Each row of a before or after table is a point. One or more steps were done to the points. Then noise was added and the rows were shuffled. The steps act on columns, c1 being the first. What was done? A step turns or swaps two columns, mirrors them in a line or flattens them onto one, adds a multiple of one to another, or multiplies or shifts one. Angles are multiples of 10 degrees, from the lower column toward the higher: turns from -170 to 170, lines from 10 to 170 but not 90. Use the fewest steps. Two steps may share a column if one is a turn and the other turns, adds or multiplies; they go together, in the order done. Otherwise the lowest column goes first.

Before (14 x 2):
[[-0.34  0.03]
 [ 0.00 -0.34]
 [-0.02 -0.47]
 [ 0.02 -0.31]
 [ 0.08  0.30]
 [ 0.02 -0.73]
 [-0.33 -0.45]
 [-0.04  0.05]
 [ 0.07  0.22]
 [ 0.11  0.08]
 [-0.01 -0.20]
 [-0.13 -0.26]
 [ 0.07  0.29]
 [-0.56 -0.48]]
After, 14 rows:
[[-0.13  0.08]
 [-0.13  0.19]
 [ 0.37  0.12]
 [ 0.40 -0.30]
 [ 0.25 -0.71]
 [ 0.76 -0.28]
 [ 0.12 -0.32]
 [ 0.05  0.10]
 [ 0.13 -0.38]
 [ 0.13 -0.32]
 [-0.15  0.23]
 [-0.17  0.26]
 [ 0.07 -0.18]
 [ 0.18 -0.28]]
Steps: mirror c1 and c2 in the line at 100 degrees

Before, 9 rows:
[[ 0.15  0.25  0.23]
 [-0.44  0.07  0.14]
 [ 0.20  0.22 -0.11]
 [ 0.01  0.29 -0.20]
 [ 0.15  0.02 -0.22]
 [ 0.16 -0.27 -0.04]
 [ 0.12 -0.11  0.81]
 [ 0.08 -0.21 -0.04]
 [-0.53  0.01 -0.23]]
After (9 x 3):
[[ 0.25 -0.15 -0.81]
 [ 0.33 -0.20  0.05]
 [-0.54 -0.01  0.20]
 [ 0.51 -0.29  0.05]
 [-0.19  0.25 -0.20]
 [-0.40  0.30  0.19]
 [ 0.11  0.03  0.18]
 [-0.08  0.22  0.10]
 [-0.59  0.08 -0.12]]
Steps: add -1.5 times c2 to c1; multiply c3 by -1

Before:
[[-0.29 -0.27 -0.23  0.13 -0.24 -0.38]
 [ 0.15 -0.31 -0.49 -0.04  0.33  0.02]
 [ 0.17  0.27 -0.11  0.18  0.15  0.13]
 [-0.17 -0.05  0.15 -0.47 -0.16 -0.33]
 [ 0.16  0.40 -0.46 -0.23  0.39 -0.22]
 [-0.11 -0.61  0.08 -0.01  0.22 -0.37]
 [-0.03  0.13 -0.14  0.31 -0.28  0.30]
 [-0.21 -0.53 -0.63  0.19  0.47  0.41]
 [-0.29  0.21 -0.10 -0.54  0.28 -0.12]
 [ 0.41 -0.52  0.01  0.27 -0.22  0.37]]
After:
[[-0.37  0.30 -0.31  0.19 -0.16  0.23]
 [ 0.22  0.21  0.31 -0.34 -0.25  0.27]
 [-0.31 -0.08 -0.28 -0.21  0.09  0.03]
 [-0.05 -0.34  0.22 -0.23 -0.04 -0.55]
 [ 0.39 -0.19  0.02 -0.12 -0.27  0.29]
 [-0.21  0.04  0.08  0.38  0.08 -0.02]
 [-0.02  0.33  0.16 -0.19  0.17  0.44]
 [ 0.21 -0.10  0.05  0.33  0.16 -0.35]
 [-0.18 -0.35 -0.44 -0.28  0.59  0.11]
 [-0.11 -0.21  0.24 -0.48 -0.11  0.43]]
Steps: turn c1 and c5 by 130 degrees; turn c5 and c6 by -130 degrees; turn c2 and c4 by 50 degrees; multiply c2 by 0.7; shift c3 by 0.20

Before (9 x 9):
[[-0.01 -0.03 -0.15 -0.09  0.18  0.07 -0.38  0.29 -0.15]
 [-0.17 -0.34  0.30  0.09 -0.22  0.69 -0.14 -0.21 -0.05]
 [-0.75  0.19  0.15  0.58 -0.47  0.45  0.25 -0.65 -0.35]
 [-0.06  0.09 -0.26 -0.25  0.34 -0.25  0.11 -0.29  0.19]
 [-0.22 -0.24  0.42  0.63 -0.33  0.42  0.29 -0.40 -0.46]
 [-0.12 -0.18  0.04 -0.21  0.29 -0.10 -0.15  0.53  0.42]
 [ 0.05  0.51 -0.12  0.24 -0.18  0.07  0.20 -0.32  0.16]
 [-0.09  0.13 -0.07 -0.27 -0.11  0.15  0.31  0.07 -0.08]
 [-0.12  0.19  0.27 -0.09 -0.29 -0.11 -0.05 -0.26 -0.05]]
After:
[[-0.04  0.32  0.12 -0.07 -0.22  0.27 -0.07 -0.26 -0.05]
 [ 0.36  0.41  0.59  0.60  0.22  0.62  0.26 -0.65 -0.36]
 [-0.40  0.00  0.31  0.22 -0.01  0.23  0.22 -0.32  0.17]
 [-0.04 -0.03  0.17 -0.27  0.09  0.15  0.31  0.08 -0.12]
 [ 0.00 -0.20  0.19 -0.24 -0.12 -0.42  0.12 -0.28  0.16]
 [ 0.19  0.04 -0.04 -0.20  0.04 -0.33 -0.16  0.56  0.42]
 [ 0.37  0.24 -0.21  0.08  0.62  0.44 -0.16 -0.20 -0.04]
 [ 0.31  0.39 -0.14  0.64  0.29  0.45  0.29 -0.37 -0.45]
 [ 0.05 -0.15  0.02 -0.07  0.12 -0.15 -0.39  0.28 -0.18]]
Steps: turn c1 and c2 by 130 degrees; turn c2 and c3 by -110 degrees; turn c5 and c6 by -70 degrees
